Rows are points. The last column is the point's height on a tilted bowl or saddle (a function of degree 2), plus a little noise. Count its main directions that bend up, bend down and stay straight.
In the rows, zero is written as 128.

Points, 11 rows:
[[102 103 102]
 [116 102 104]
 [144 150  99]
 [ 39 106  54]
 [194 163  95]
 [106 144  88]
 [153 111  85]
 [ 90 133  79]
 [106  70 150]
 [141 119  89]
 [176  27 170]]
Directions: 1 up, 1 down, 0 straight

Points:
[[132 170 114 106]
 [156 194 126 119]
 [190  99 143 132]
 [ 48 100 128 142]
 [184 186 136 133]
 [139  73 141 119]
 [ 73 185  88 147]
 [ 62 107 126 127]
 [149 167  75 140]
 [165 154 106 117]
 [151 143 106 109]
 [167 145 148 104]
 [ 53 170  27 249]
 [ 94  84 166 112]
 [119 129 121  96]]
Directions: 3 up, 0 down, 0 straight

Points, 25 rows:
[[166 148 103 147 160]
 [ 45 116  69 168 178]
 [114 115 155 205 168]
 [129 117  96  73 162]
 [168 103  87 159 158]
 [131 148 132 102 158]
 [187 181 166  42 187]
 [ 73 165 136  94 180]
 [ 48 136 101 146 174]
 [ 90 113  82 134 162]
 [126  55  93 201 175]
 [159 162 133  73 169]
 [170 197 104 103 186]
 [109 164  95 173 162]
 [105 137 165 107 158]
 [100  96 143   7 176]
 [140 120 125 136 149]
 [102  92 167 169 161]
 [ 71  69 158 125 164]
 [182  82 155 117 141]
 [ 85 121 105 141 160]
 [164 134 179 138 152]
 [117  92  60  69 174]
 [ 60 169 142 164 174]
 [166 165  55  89 190]]
Directions: 3 up, 0 down, 1 straight

Points (48 x 7):
[[ 87  72 155 124 134 105 145]
 [118  85 181 110 159 110 147]
 [157  90 194 136 158  43 160]
 [127 122 145  59 137  60 154]
 [106 152 104  26  60  91 199]
 [104 112 120 179 196 164 145]
 [ 67  83 111 117 168  47 162]
 [220 178 133 125 173 103 188]
 [106 201 174 196 128 104 149]
 [135 168 164 220 120 149 151]
 [159  91 122 106 115  92 133]
 [ 36 168 181  58 231 141 244]
 [208 118 125 153 117 140 160]
 [179 139 140 141 144 133 143]
 [115 119 134 175 150 117 128]
 [139 115 107  87 145  80 140]
 [126 159  48 159 188  69 152]
 [152  92 173 164  95 202 193]
 [203 135 115  74 204 179 213]
 [116  76 132 158 113 173 161]
 [ 89  43 156 166  88 194 220]
 [138 158 165  93 121 128 150]
 [ 64 182  69 126 205 127 145]
 [152  98  90 197 165 152 152]
 [ 74  74 102  84 175  93 161]
 [ 87 119 104 147 144 123 126]
 [128 199 104 145 218 150 150]
 [158 174 121 176 138  54 154]
 [120  66 215 145 174  28 186]
 [ 94 150 124 157 136 126 122]
 [122 173 133 120 171  49 160]
 [ 83 136 148 100 148 105 142]
 [116 131  66 134 144 171 139]
 [119 127  82 130 151 164 136]
 [ 82 135 130 184 159 135 127]
 [ 44 125 131  53 212 146 207]
 [102  86 162 191 173  97 156]
 [103 190 168 150  99 175 157]
 [107 165  94 105 165 162 142]
 [128 128 185 133 112 131 145]
 [244 172  65 146 130  97 207]
 [138 147 177  98 122  49 158]
 [141 145 111  94 165  97 144]
 [146 148 144 144 121 106 132]
 [ 91 125 170  91  94 110 150]
 [131 112 124 168 142 128 129]
 [108  82 180 159  86 199 199]
 [165 122  87 182 137 167 148]]
Directions: 5 up, 0 down, 1 straight

Points, 61 rows:
[[ 45  99  90 139  96  87 121 124 170]
 [145 189  91 124 171 186 130 121 149]
 [180 107 129 108 150 103 136 118 138]
 [ 34 205 170 181 134 153 130 129  90]
 [195 164 138 115 186 108 139  90  47]
 [119 193  96 148  86 125 121 233  70]
 [108 138 121 174 106 121 141  48 140]
 [119 115 116 110 129 117 115 131 140]
 [115  93  97 149 109 175  92 122 157]
 [177 152 162 158 159 143 100 111 115]
 [ 77  71 180  79 149 122 191 105 136]
 [158 129 141 110 117 161 112 132 148]
 [150 145  64 149 122 112  99 113 122]
 [123 127 169 166 137 128 130  92  79]
 [ 70 140 175 127  95 135 165 129  44]
 [ 45 134 101 138  97  98 153 145 132]
 [164 129 130  89 128 137 174 111 119]
 [134  69 125 167  97  87 182 192  68]
 [111 111  89 133 156 117 134  33 141]
 [161 116 136 116 170  65 154 104 110]
 [144 198 118 137 123 171 175  57 126]
 [162  57 160 135 197 113 105 142 125]
 [188 112 205 134  91  80 112 218 205]
 [ 65 102  64  72 165 192 118 122 176]
 [125 112 116 122 126  57 150 148 151]
 [169  73 181 151 145  93 177  97  78]
 [103  75 121 116 118 154  80 103 128]
 [156 114 151 121 113 128  59 115 124]
 [115  98 167  58 116 113 131  90 132]
 [ 77 107 141  90 100 158 201 146  57]
 [102 123  99  50 150 126 117 128 146]
 [191 147 190 117 133 123 123 112 102]
 [ 83 108 134 119 173 134 134 249 140]
 [163 138 131 170 122 149 158  74 114]
 [149  98 112 119 108  89 157  86 143]
 [ 77 147 191  72 121 162 126 144  42]
 [ 86 108  95 114 117  78 190 111 183]
 [187 177 126  76 158 147  93 159 161]
 [166  91 147 163 180 144 104 169 174]
 [135  93 128 245 132 142 161  90  89]
 [154 144  67 168 104 155 119 136 146]
 [ 78 134  97 139 165 160  99 116 164]
 [109 175  89  55 153 130 149 176  78]
 [168  70 115 188  69 164 133 103  83]
 [143 110 148  88 231 152 128 228 192]
 [ 96  82 105 165  70  82 115 140 110]
 [110 100 164 131 150  81  89  96  76]
 [117 188 134 186 164  74 119 143  67]
 [175 115 139  71 141 100 166  34 130]
 [118 132  54 121 139 145 111 164 142]
 [ 96  40  71 134  85  82  83 133 137]
 [147 152 140 139 105 113 180 157  71]
 [ 68  98 115  73 219 134 138  70 125]
 [ 88 162 152 130  77 110 160 132  56]
 [174 124 133 132 121 121 135 116 125]
 [165 164  70  81 132 182  18 169 221]
 [188 112 201  28  94 178 131 139 159]
 [116 153 109 144 139 110 188 147  84]
 [112  54 116 128 159 112 148 194 152]
 [178 147  92 157 139  56 143 127  89]
 [124 130 139 112 151 136 125 161 137]]
Directions: 2 up, 4 down, 2 straight

Points, 71 rows:
[[107 107  98 125 142 146 185 101 146]
 [117 123  74 121 155 134 149 143 158]
 [150 148 110 167 118 162 161  96 127]
 [166 155 156 136 112 103  89 120 152]
 [136 117 127 113 112 133 108 148 144]
 [114 148 150  96 136 133  92 134 149]
 [190 138 113 117 120 179 100 151 175]
 [ 86 139 116 177 162 114 109  98 139]
 [113 124  52 133 133 136 128 152 151]
 [126 140 155 170 141 124 164 142 155]
 [142 136  75  94 127 136  98 138 164]
 [156 133 131 142 131 184 108 161 165]
 [135 117 146  70 161 131 103 177 190]
 [158 158 124 134 249 140 176 148 199]
 [169 114 108 100 199 104 128 125 181]
 [ 98 151 134  94  84  71 109  60 168]
 [ 69  73 134 148 102  65 221 113 171]
 [182 155 114 133 158 145  59 156 172]
 [119  64 129  95 100 167 192 116 142]
 [ 85 139 145 105 139 113 135 147 162]
 [119 162 157 119 149 115 126  91 133]
 [168 122 106  42 157 112 129 148 222]
 [116 194 168  92  86 153  87 129 176]
 [132 163 130 175 124 135 121 150 144]
 [160 157 161  99  90 212  92 131 199]
 [129 199  58 143 123 169 145 105 142]
 [127 102  95  74 169 115 126 150 186]
 [117 122 206 155 119 107 107 143 175]
 [ 83 113 151 148 169 143 157  29 178]
 [144 110 134 132 119 116 118  73 124]
 [115  48 122 132  83 151 125 143  90]
 [128  90  72 142  85 143 145 171 109]
 [119 138 178 111 195 180 127 119 159]
 [127  99 134 117 106 154 119 143 138]
 [129  57 113 152 143 123  72 167 134]
 [131 140 122 139 103 123 113 107 128]
 [155  47 131 139 164 184  88 186 172]
 [137  95 114 149 177 136  90 179 167]
 [136 115 110 126  80 129  56 138 142]
 [ 33 114 124 174 111 113 146 179 193]
 [116 140 121 119 114 148  59 160 164]
 [162  91 169  96 212 141 118 143 184]
 [125 140  95 140 174 133 126  20 160]
 [124 143 138 125 104 129  99  86 135]
 [168  78 130 142 150  78 102 159 150]
 [148 125 137  63 189 121 160 156 218]
 [156 127  85 157 128  92 175 131 144]
 [176 126  65 124 147 113 140  43 159]
 [120 176 119 136 126 150 135 143 142]
 [165 104 192 141  70 103 143 194 206]
 [ 86 137 182 130 140 127 163  92 163]
 [127  73  88 168 124 108 124 112  98]
 [149  77  96 129 174  84  90 201 192]
 [164  90  74 159 114 142 126 161 117]
 [173 161 161 116  93 182 157 153 194]
 [121 117 133 133 127  81 120 169 162]
 [141 153  70 145 110 125 124 147 145]
 [ 56 174 170 192  44 132 159 181 227]
 [130 131  86 116 164  83 165 102 167]
 [110 191 141 148 158 104 139 167 143]
 [ 74 103 112 162 105  73 188 132 151]
 [134 139  82 120 146 149 106 146 155]
 [155 139 135 158  80 129  98 128 141]
 [121  98 135  78 128 107 165  92 162]
 [ 93 168 147 154 178 120 147 172 153]
 [ 85 109 120  66  71 117  87  95 166]
 [ 86 137 146 165 142  86 129 106 146]
 [ 94 118 125 113 111  50 140 160 181]
 [118 158  71  99 118 115 128 131 163]
 [146 153 144 136 100 156 176 128 154]
 [131  63 177 109 125 145 147  64 150]]
Directions: 6 up, 1 down, 1 straight

Points:
[[ 87 141 108 129 106 159 100 156 129]
 [219 184 145 164 118  85 148 180  75]
 [ 93  68 105 116  71 134 127 149 138]
 [110 112 139 162 123  88 201  95  73]
 [120 147 146 172  74 102 197 116  65]
 [100  68 129 159 171 127 142 137 111]
 [147  92 127 127 185 148 133 114 104]
 [129  95 161 137  33 187 161 127 115]
 [199 126 162 135 142 136 116 163  94]
 [130  98  50 185 126 182 187 125 104]
 [122 112 122 130 123  57 130  99 126]
 [ 44 175 157 184 154 200  88 142  82]
 [ 73  90 151 163 178 146 103  80  91]
 [175 103 163 185 162 233 202  99  40]
 [106 127 118 101 195 107 140 166 115]
 [142 184  82 164 129 167 123  71  68]
 [132  74 186 175 161 149 111 194  93]
 [176 165 147 133 155 132 184 116  73]
 [150 108  80 150 115 106 125  89  98]
 [165 154 146 125 123 210 139 200  96]
 [189  73 122 172 166 171 151  97  72]
 [175 183 160 201  94 190 113 164  69]
 [181  74 106 115 124  77  15 121 129]
 [ 94 182  80 151 105  61 120 189  77]
 [144 138  91 188  91  96  99 249  53]
 [ 53  70 114 160 119  60 141 116 102]
 [101 167 156 101 128 172 123 171 108]
 [135 119 148 106 113 137 127 170 122]
 [139  91  78 119  83 178 185  38  76]
 [ 37 132 130 131 171 208 128 191 116]
 [148 189 113 158 126 122 127 114  89]
 [136 108 130 134 143  71 160  73 107]
 [183  48 117 150  68 169 107 168 103]
 [129 104 137 109 146 117 107  90 121]
 [128  81 132 177  96 149 135  87  90]
 [132  82 161 179 117 220  99 105  96]
 [173 115 139 109 134 171 106 205 106]
 [143 181 131 155 130 162 101 121  90]
 [166 103 179 147 117 124 146  65  81]
 [103 112 115 123 142 115 206 112  85]
 [159  99  99 192  61 115 151  91  65]
 [143  90 130  95 162 140  90 144 132]
 [ 42  87  92 103 178 131 153  62  74]
 [133 112 143 140 148 201  88 152 111]
 [166 153 103  77 118 146 145 120 101]
 [144 221 161 168 175 121 123 117  74]
 [147  90  54 139 101 161 129  57  83]
 [103 105 138 214 182 133  84  86  73]
 [114 133 183 160  79 131 133 120 101]
 [163 104 174 100  93  89  99 120 125]
 [131 195 176 154 163 108 134 157  86]
 [168 153  89  79  52  99 104 140  93]
 [165  81 107  54 110 103  99 100 123]
 [ 84 136 142 108 201 141 126 133  97]
 [183 192 121 183 144 185 105 143  63]
 [127 141 129  78 105 145 137  73  92]
 [125 161 117 148  82 100 211 112  62]
 [160 127 122 158 179 155  66  94  82]
 [208 175 100 195 139  81 100 135  94]
 [147 148 157 130 106  93 200 142  75]
 [153  96 105 138 164 137 126 161 117]
 [ 54 120 102 170 125 100 139 103  86]
 [175 130  69 154  46 100 146 150  75]]
Directions: 1 up, 5 down, 2 straight
